Every row gives one point. The points of each table are mixes of a few directions, plus a little noise. Count the directions of each table, and those that both share. Where both have some left over, give the other angles between the two spaces (their principal angles), to ten degrees, smallest first.

First (5 x 2):
[[ 3.8  3.9]
 [-1.5 -1.5]
 [ 3.6  3.7]
 [-2.6 -2.5]
 [-3.4 -3.5]]
Second, 6 rows:
[[ 5.7  5.8]
 [-0.6 -0.7]
 [-3.3 -3.4]
 [ 1.8  1.8]
 [-0.2 -0.3]
 [-3.3 -3.3]]
Directions: first 1, second 1, shared 1

First:
[[-3.0  1.1 -5.2  0.4]
 [-1.1 -3.0 -5.8 -3.2]
 [ 3.8 -5.3  2.2 -4.4]
 [-1.5  2.7 -0.1  2.3]
 [ 0.6  2.8  4.3  2.7]
 [ 1.2  1.8  4.6  2.1]]
Second:
[[ 0.3 -0.5 -0.1 -0.4]
 [-2.8  5.4  0.2  4.7]
 [ 0.7 -1.3 -0.1 -1.1]
 [-1.5  3.1  0.1  2.6]
 [-0.9  1.8  0.0  1.6]
 [ 4.3 -8.6 -0.3 -7.3]]
Directions: first 2, second 1, shared 1

First (7 x 6):
[[  0.8   2.2  -0.3  11.0  -5.6  -3.3]
 [ -0.3  -0.6   0.1  -3.1   1.6   1.0]
 [  0.0   0.0   0.0   0.2   0.0   0.0]
 [  0.2   0.5  -0.1   2.3  -1.1  -0.7]
 [  0.0  -0.2   0.0  -1.0   0.5   0.3]
 [ -0.9  -2.5   0.4 -12.3   6.2   3.7]
 [  0.2   0.6  -0.1   3.0  -1.5  -0.9]]
Second, 7 rows:
[[ 3.6  3.2 -3.4 -0.1  1.1  1.4]
 [-2.7 -3.5  6.5  4.4  6.2  0.4]
 [-2.3  0.8  1.6 -0.5 -3.0  3.3]
 [ 2.5  0.9 -7.9 -2.7 -5.1  1.8]
 [-0.3 -4.8 -2.1  0.6  0.7 -2.4]
 [-2.6  0.3  2.1 -2.5 -4.1 -2.2]
 [ 1.7  3.1  3.2  0.8  4.2 -2.3]]
Directions: first 1, second 4, shared 0; angles 90

First, 7 rows:
[[-1.4 -2.0 -0.1  2.6  0.1  3.4 -0.2  1.9  1.9]
 [ 3.2  6.4 -1.5 -0.5 -2.7 -6.1  3.3 -2.5 -4.8]
 [-0.5 -0.9  1.1  0.2  2.2  3.7  1.8  3.0 -1.4]
 [ 0.7 -1.9  1.6  6.3 -6.1  3.6 -7.0  2.0  4.0]
 [-2.8 -3.5 -1.6  1.2  0.4  0.9 -1.5 -1.0  5.0]
 [ 2.3  4.6 -0.6 -2.4 -0.2 -4.5  3.3 -1.8 -4.6]
 [-1.5 -2.8  1.3 -7.5  6.2 -0.9  0.3 -1.5 -0.1]]
Second (7 x 9):
[[ 0.2 -0.1  0.0  0.3  0.2 -0.3 -0.1 -0.1 -0.2]
 [ 3.5 -1.1 -3.9  4.8  3.2 -7.5 -2.8 -2.0 -4.4]
 [ 0.0  0.0  0.1  0.0  0.1  0.1  0.0  0.0 -0.1]
 [-6.1  1.7  6.7 -8.3 -5.4 13.0  4.7  3.4  7.5]
 [ 1.5 -0.4 -1.5  2.0  1.4 -3.1 -1.1 -0.8 -1.8]
 [ 0.4 -0.1 -0.5  0.7  0.5 -0.9 -0.3 -0.2 -0.5]
 [ 0.5 -0.2 -0.6  0.6  0.4 -1.0 -0.3 -0.3 -0.6]]
Directions: first 4, second 1, shared 0; angles 60

First:
[[ 1.0  4.3  3.3 -2.0  4.5  0.0 -3.5  6.1  4.4 -1.2  5.5]
 [-2.0 -3.3  0.6  1.2  2.3 -1.8 -0.2  1.0 -2.0  4.7  0.9]
 [ 1.8  1.0  1.0  1.1 -5.7 -0.3 -0.6 -3.2  4.1 -1.4 -1.8]
 [ 3.0 -6.1 -4.4  2.0 -0.3 -2.0 -1.7 -0.3 -0.8 -3.1 -7.7]
 [-4.9  5.9  3.7 -1.0  8.0  0.1  1.3 -0.8 -5.9  5.1  3.4]
 [-0.6 -1.4 -1.5 -2.6 -7.1  3.5  0.1 -3.6  3.3 -4.4  0.0]
 [ 1.2  0.4 -1.4  2.6  2.8 -1.4  3.7  2.4 -4.9  2.9  0.2]
 [ 0.2 -0.9 -1.4 -0.9 -4.6  2.0  1.0 -1.7  1.6 -2.5 -0.2]]
Second, 8 rows:
[[-2.2  0.3  5.1 -1.6 -1.0 -6.0 -6.8 -0.1 -0.2 -1.7  0.8]
 [ 2.6  3.2 -3.6 -3.9 -6.2 -0.7  0.9 -3.3 -2.0  0.7  1.4]
 [ 0.0 -0.6 -0.6  1.1  1.1  1.7  1.2  0.8  0.3  0.7 -0.6]
 [-4.7 -1.8  4.8  3.3  1.5  1.2 -7.1  6.1 -0.6  5.2 -3.9]
 [ 3.8  0.0 -4.3 -0.6  2.1  1.3  8.5 -4.0  1.6 -4.7  2.7]
 [ 0.8 -2.4 -2.2  3.6  5.5  5.0  6.5  1.2  1.9 -0.7 -0.7]
 [ 2.6  2.3 -3.9 -2.5 -4.3  0.8  2.4 -2.6 -1.4  0.7  1.0]
 [-2.9 -1.0  4.9  0.7  1.4 -3.2 -5.6  2.0  0.3 -0.3 -0.6]]
Directions: first 6, second 3, shared 0; angles 30, 60, 70

First:
[[-2.6  1.4  2.8  0.1 -2.8 -0.6  1.8 -0.8 -1.4  0.4 -1.5  0.6 -1.2  2.3]
 [-2.7  2.7  1.8 -0.5 -1.4 -2.1  3.1  0.4  1.0 -1.4  1.7  2.1  1.6 -1.5]
 [ 5.0 -0.4 -4.6 -2.9  4.3 -0.7 -1.0  1.8  4.5 -1.8  4.3  0.1  4.1 -5.7]
 [ 4.5 -4.2 -4.8  2.3  3.8 -3.2 -4.1  1.5  4.9 -5.1  6.9  3.7  1.8 -8.5]
 [-0.8 -1.2  0.3  2.9  1.6  6.6 -2.3 -0.9 -4.9  4.6 -5.9 -5.1 -2.5  6.2]
 [-5.6  6.1  4.5 -2.3 -3.2 -0.3  6.3 -0.1 -1.3  1.2 -1.5  0.1  1.9  2.9]
 [-3.5  0.7  2.3  2.7 -1.2  1.5  0.6 -0.5 -2.4  1.0 -1.8 -0.4 -1.3  2.4]
 [ 5.8 -5.2 -2.0 -2.4 -1.4 -1.0 -4.5 -1.5 -0.4  1.1 -2.4 -1.4 -4.2  2.5]]
Second:
[[-4.1  0.3  6.3  1.9 -1.2  0.0  0.6 -0.9 -1.7 -1.5 -4.5 -2.5 -3.0  5.1]
 [-6.3  5.7 -1.3  2.5  3.8  1.7 -0.9  0.3  1.3  1.7  2.7 -0.6  6.0 -1.3]
 [-0.3  2.4 -4.6  0.0  2.7  1.0 -0.8  0.7  1.6  1.8  4.2  1.4  4.7 -3.9]
 [ 4.1 -4.5  2.3 -1.5 -3.4 -1.3  0.8 -0.3 -1.4 -1.9 -3.3 -0.2 -5.5  2.3]
 [ 5.5 -3.0 -3.1 -2.4 -1.2 -0.9  0.0  0.4  0.3  0.1  1.2  1.8 -1.3 -2.2]
 [ 5.9 -5.4  1.2 -2.2 -3.8 -1.5  0.9 -0.1 -1.4 -1.7 -2.8  0.7 -5.7  1.5]
 [ 7.6 -3.3 -6.4 -3.3 -0.4 -0.8 -0.1  1.0  1.2  0.8  3.6  3.2  0.0 -4.7]
 [-8.6  7.7 -1.2  3.4  5.2  2.1 -1.1  0.2  1.4  2.1  3.3 -1.1  7.7 -1.4]
 [-3.5 -0.2  6.2  1.5 -1.6 -0.1  0.7 -0.8 -1.7 -1.5 -4.5 -2.4 -3.0  4.8]]
Directions: first 4, second 2, shared 0; angles 30, 30
